Every row gives one point. Each copy is the shape, with its points in the same order, stretched, turned, moved and blurred by noise. Some copies are also mirrored. Which?

Shape (9 x 3):
[[-11  -5 -12]
 [-13 -32  12]
 [ 37 -27  23]
 [ 27  17 -19]
 [ 46 -22 -27]
 [-16 -18  18]
 [ 46  13  -4]
 [-23   1  -6]
 [-22  40  22]]
Copy 1 (9 x 3):
[[ 13  17  -3]
 [ -8  39  19]
 [-14   4  53]
 [ 23 -23  10]
 [ 36  -2  47]
 [-16  28  10]
 [ 13 -30  32]
 [  5  19 -12]
 [-24 -13 -32]]
Copy 1 is: mirrored
Copy 2 (9 x 3):
[[ -6  -1  12]
 [-14 -30  -3]
 [ -3 -13 -50]
 [  9  35 -17]
 [ 38  13 -29]
 [-28 -19  -4]
 [  6  27 -37]
 [-17  -1  19]
 [-46  17   4]]
Copy 2 is: mirrored
Copy 3 (9 x 3):
[[-15  -8   7]
 [ 25 -20  10]
 [ 38 -23 -57]
 [-31   7 -41]
 [-13 -41 -62]
 [ 19  -4  15]
 [-17   3 -73]
 [-16   1  25]
 [-14  53  13]]
Copy 3 is: only turned
Copy 4 (9 x 3):
[[ -9   9  14]
 [-11 -26  28]
 [ -6 -50 -29]
 [ -3  17 -38]
 [-34 -24 -52]
 [  0 -18  29]
 [  3  -3 -57]
 [  2  15  27]
 [ 45  36  20]]
Copy 4 is: only turned

Shape (8 x 4):
[[ 32  -5 -11 -17]
 [-17 -26 -22  -6]
 [-11 -35   3 -24]
 [ 17  16  42   8]
 [ 44  21  44  13]
 [ 19 -10  -6  24]
 [ -6  -5 -20 -16]
 [ 23  34  46  -1]]
Copy 1 (8 x 4):
[[ 20  13   9 -19]
 [-14  -6 -29 -28]
 [-21  13  -1 -54]
 [ -3   1  71   4]
 [ 18  -4  88   7]
 [ 15 -33  12  -7]
 [ -7  15 -19 -10]
 [  1  21  80  19]]
Copy 1 is: only turned
Copy 2 (8 x 4):
[[  7  -7 -47   2]
 [-25 -34 -14  13]
 [ -3 -53 -21   2]
 [ 44 -17  21 -22]
 [ 59   2   8 -18]
 [ 15  -1  -7  19]
 [-22 -22 -23  -6]
 [ 48  -9  17 -41]]
Copy 2 is: only turned
Copy 3 (8 x 4):
[[ 21 -30  27   1]
 [  4  17 -11 -34]
 [-18  -2   1 -30]
 [ -4  -2  22  43]
 [  5 -15  43  61]
 [ 21  20  26   9]
 [ 16  -7 -12 -20]
 [ -1 -20  19  54]]
Copy 3 is: mirrored

Shape (10 x 6):
[[-13  -8  -1 -16  46  19]
 [ 22 -14 -72 -30  -6   2]
 [-23  18  27 -34  52  20]
 [ 18   9  50 -21  36  -3]
 [ 16  -9  44  27  19  -2]
 [-19  30  -5  -2  -4  -7]
 [ 43 -13   3 -27 -13  11]
 [  5  17   4   4  15 -23]
 [ 15  51  49  46  -2   7]
 [ 11  -1  49 -13 -15   2]]
Copy 1 (10 x 6):
[[-10  18  15  25  23  39]
 [-60  32   5 -34  66   2]
 [-12  22  24  55   8  18]
 [  5  22  53  32 -11  10]
 [ 27   4  35   1 -28  27]
 [-12  -2   0  11   6 -25]
 [-41  26  44 -25   1   7]
 [  6   7  19   7  12 -12]
 [ 32   7   9   6 -59 -19]
 [-14  -3  45   2 -33  -4]]
Copy 1 is: only turned
Copy 2 (10 x 6):
[[ -8 -43  19   3  23  27]
 [ 51 -21  -1  23 -28  58]
 [-10 -32  15   6  50  15]
 [-48 -21   0  14  39  22]
 [-49 -13  14 -20   9   8]
 [ 39   3  -4 -17   4   1]
 [-22   4  15  10  -3  48]
 [  7 -13 -18   2   3  13]
 [-27  15   4 -63  14   4]
 [-31  20  23  -2  18   5]]
Copy 2 is: only turned
Copy 3 (10 x 6):
[[-30 -30 -20 -44  17 -17]
 [-40 -49 -26   4  57   0]
 [-25   0 -48 -62  10 -27]
 [ 27   6 -32 -26  -6 -30]
 [ 34  14  12  -2 -20   0]
 [-13  27 -38  -3   1  20]
 [ 16 -11   4  10  34 -28]
 [  7   7 -42  -2  -8  17]
 [ 68  71   8  -8  -8  32]
 [ 22  25  -2  14 -11 -25]]
Copy 3 is: mirrored
